Every row gives one point. Each copy is the shape, with its points in the same order, stretched, turned, moved and blurred by noise. Some copies are also mirrored. Which?

Shape (9 x 3):
[[ 43 -10  -1]
 [ -4  27   1]
 [-21  22   0]
 [ -4  15 -17]
 [ 11 -30  22]
 [ -3  15   4]
 [-14  27 -12]
 [ -8  15  -3]
 [ 25  -9 -12]]
Copy 1, 9 rows:
[[-26   6 -18]
 [ -2 -18  16]
 [ 14 -11  18]
 [  9 -26   0]
 [  4  35  -2]
 [  4 -11  10]
 [  8 -25  15]
 [  7 -12   9]
 [ -7  -2 -22]]
Copy 1 is: only turned
Copy 2, 9 rows:
[[-20  60 -12]
 [ 15 -14  13]
 [ 18 -36  13]
 [  6 -11  23]
 [-24  21 -29]
 [  5  -9  -1]
 [ 18 -30  25]
 [  8 -14  10]
 [-20  32  -2]]
Copy 2 is: only turned
Copy 3:
[[ 46 -11  17]
 [  3  37 -18]
 [-13  25 -24]
 [ 15   6 -21]
 [ -4 -11  17]
 [  3  26 -14]
 [  2  22 -29]
 [  1  17 -16]
 [ 28 -16   2]]
Copy 3 is: only turned
Copy 4 (9 x 3):
[[-31  -2   1]
 [  1  18  18]
 [ 12  12  19]
 [ -4   3  25]
 [  0 -12 -14]
 [  1  12   8]
 [  3  11  23]
 [  0  10  17]
 [-20  -9  10]]
Copy 4 is: only turned

Shape (11 x 6):
[[-14  13  -7  -8   2  14]
 [-12  24 -12  -7  -6  14]
 [ 35  18   4 -24 -10   4]
 [-15  13   3   6   5 -23]
 [ 14 -19 -36  18  12  15]
 [ -8  15   1  -4  11   8]
 [ -2   1 -14 -10 -24  -3]
 [-13   3   0  22 -29 -53]
 [-11  -8 -28  14  -3   0]
 [ 13  18  -8 -42  11 -20]
 [ 13 -24  -3 -11  13 -22]]
Copy 1 (11 x 6):
[[-11   1  13   8  -5 -13]
 [ -5  11  15   8 -10  -5]
 [  3  35  10 -49  -5  22]
 [  1  14 -23  13  11  -9]
 [ -4 -45  14   1  14  12]
 [ -5   2  -2   9 -13  -3]
 [-21  20   8 -13  11  -8]
 [-11  25 -26  16  53   5]
 [-13 -18   2  18  17  -9]
 [ 22  41   1 -29   2 -15]
 [  2 -12 -24 -22  16  -3]]
Copy 1 is: only turned
Copy 2:
[[ -9  20  15  -3  -5  -3]
 [-23   7  29 -11  -4  -5]
 [ -8 -39  32 -24 -11  15]
 [-10  11   8  -2  25   3]
 [ 43  -7 -19 -18  -4 -33]
 [ -6  13  15  10  -1   2]
 [-11  -2  15 -49   4 -10]
 [-23 -13   4 -43  46 -10]
 [ 10  10  -5 -25   6 -28]
 [ 18 -10  37 -35  21  12]
 [ 40   5 -12 -25  19   0]]
Copy 2 is: only turned
Copy 3:
[[ 12  -5   4  18  10   6]
 [ 16   0  11  19  12   3]
 [  1   1 -22   4  35 -35]
 [  1   7  10 -24  18  10]
 [  2  21 -14  17 -18   1]
 [ 14  -4  -4   4  18   4]
 [ -9   1  17  13   0  -4]
 [-17  15  44 -41  -4   8]
 [  1  14  13  10 -15  14]
 [-29  16 -32 -13  60 -14]
 [-29   5 -24 -19  18  -6]]
Copy 3 is: mirrored
